Each row is a point. Two turns around zero, p and q, are shown by what they do to some points. Where does a point land after both, in the order given? Backwards means that the second turn is done in reverse. Each puzzle has new turns, and all numbers are rounded.
(in the rows, 128 means zero)

Turn p:
[147 146 183] => [158 106 176]
[ 88 144 133] => [100  95 126]
[120 106  93] => [118 145  91]
[147 110 160] => [168 121 138]
[106 123 109] => [109 124 106]
[160 139  91] => [117 177 132]
Turn q:
[157 116  90] => [135 136  80]
[124 101  90] => [164 125  99]
[135 133 148] => [113 139 140]
[ 94 124 180] => [131 134 190]
[131 166 132] => [ 96 108 131]
Where do these land?
q, then p: [148 171 117] => [109 111  87]
q, then p: [129 165 159] => [127  81 117]
q, then p backwards: [105 115  85] => [119  87 156]
p, then q: [135 105 150] => [121 151 106]
q, then p: [123  84 129] => [132 154 164]

Turn p:
[ 59 142 109 110 158 125] => [ 98 118 167 177 103  97]
[135 102 125 126 151 126] => [111 115 103 129 135 116]
[123 153 158  98 152 107] => [156 132 138 138 132  78]
[145 140 116 104  99 149] => [158 102 139 121 125 154]
[ 97 158 140 157 124 152] => [110 149 175 110 116 128]
[171  75 121 153  86  70] => [139 166  56 144 161 176]
[149  93 147 147 116 138] => [116 132 108 104 162 145]
[145 160 107 129 140 157] => [136 109 137 101  89 129]
Turn q:
[ 98 171 137 134 128 134] => [123 111 123 163 161 142]
[150 143  94 131 147 103] => [119 133 149 157  99 103]
[160 149 155 155 138 140] => [119 157  86 149 130 119]
[101  84 127 147 116 160] => [114 145 138  85 142 167]
[126 153 154 146 145  83] => [134 139 129 156 161  84]
[178  81  95  87 102  90] => [135 106 144  79  63  81]
[ 95 115 146  58 119 148] => [184  82 128 103 134 160]
[105 117 129 151 105 147] => [102 128 128 108 149 152]
[139 138 116 143 153 147] => [122 152 126 151 114 143]
Where do these land?
q, then p backwards: [222 116 132 130 131 154] => [166 153  85 170 174  85]
q, then p backwards: [ 98 138 131 108 160 142] => [125 135 126 105  84 119]
p, then q: [105 158 132 141  79 118] => [127 136  71 151 141 139]
q, then p: [101 122 113 159 159 124] => [128 148 157 101 127  96]
p, then q: [105 110 120 116 121 144] => [132 151 133 114 147 142]
p, then q: [102 109 163 135 159 101] => [129 134 162 164 156 101]
p, then q backwards: [163 143 105 109  88 113] => [125 129 143  85 154 165]
